Each point is reached from the start by the listed moves, each made 0, 1 or 2 times, or once backwards (-1), plus a little noise. Say if it took an odd or an even number of moves. Then give how often each move was made.

Moves:
(1): |  23 | -13 | -36 |  -8 |  -3 |   2 |
(2): |   4 |  41 | -12 |  -9 |  17 |  -8 |
(3): |  28 |  33 |  37 |   6 | -15 |   6 |
Start: |  28 |  24 | -11 |  -2 |   7 | -15 |
Points:
|   6 |  36 |  22 |   5 |   9 | -17 | -> odd (-1, 0, 0)
|  58 |  63 | 113 |  26 | -37 |   3 | -> even (-1, -1, 2)
|  -1 | -11 | -49 |  -7 |  23 | -21 | -> odd (0, 0, -1)
|   46 |  -36 | -120 |  -23 |   15 |  -17 | -> odd (2, 0, -1)
|  33 |  67 |  62 |  11 |  -4 | -11 | -> even (-1, 0, 1)

Moves:
(1): |  3 |  2 | -5 |  0 |  2 |  1 |  4 | -4 | -1 |  7 |
(2): |  -1 |  13 |   7 | -11 |  19 |  -5 |   8 |  -7 |   1 |  -5 |
(3): | -10 |  -7 |   1 |   0 |  -4 |   1 | -11 |  -7 |   4 |   8 |
(4): | 15 |  5 |  3 | -2 |  5 | -2 | -8 | -2 |  7 | -2 |
(5): | 20 | -4 |  6 | -4 | 12 |  9 |  8 | -2 | -3 | -7 |
(6): | -8 |  7 |  1 |  3 |  6 | 10 | 17 |  1 | 22 |  9 |
(7): | -2 | -8 | -1 | 11 |  7 | -8 |  0 |  0 | 19 | 12 |
(8): | -10 |  -1 |   6 | -11 |  -5 | -10 |   0 |  13 |   8 |   5 |
(9): |  3 | -7 | -2 |  1 | -8 | -3 | 10 | -2 | 13 | -3 |
Start: |  3 | -6 | -5 |  3 | -2 | -2 |  3 | -2 | -6 |  5 |
Points:
| -19 | -21 |  11 |  -6 |  26 | -17 |  64 |   3 | 121 |  55 | -> even (1, 1, 1, 0, 1, 2, 2, 2, 2)
| -13 |  26 |  -7 |  22 |  29 |   3 |  49 | -10 |  49 |  22 | -> odd (0, 1, -1, 0, -1, 2, 1, -1, 0)
| -17 | -50 | -34 |  38 | -43 |  -7 | -13 | -28 |  41 |  39 | -> odd (1, -1, 2, 0, -1, 0, 1, -1, 2)
|  43 |  -5 |  16 |  -2 |  21 | -10 |  30 |  15 |  63 |   1 | -> odd (-1, 0, -1, 2, 1, 1, 1, 1, 1)
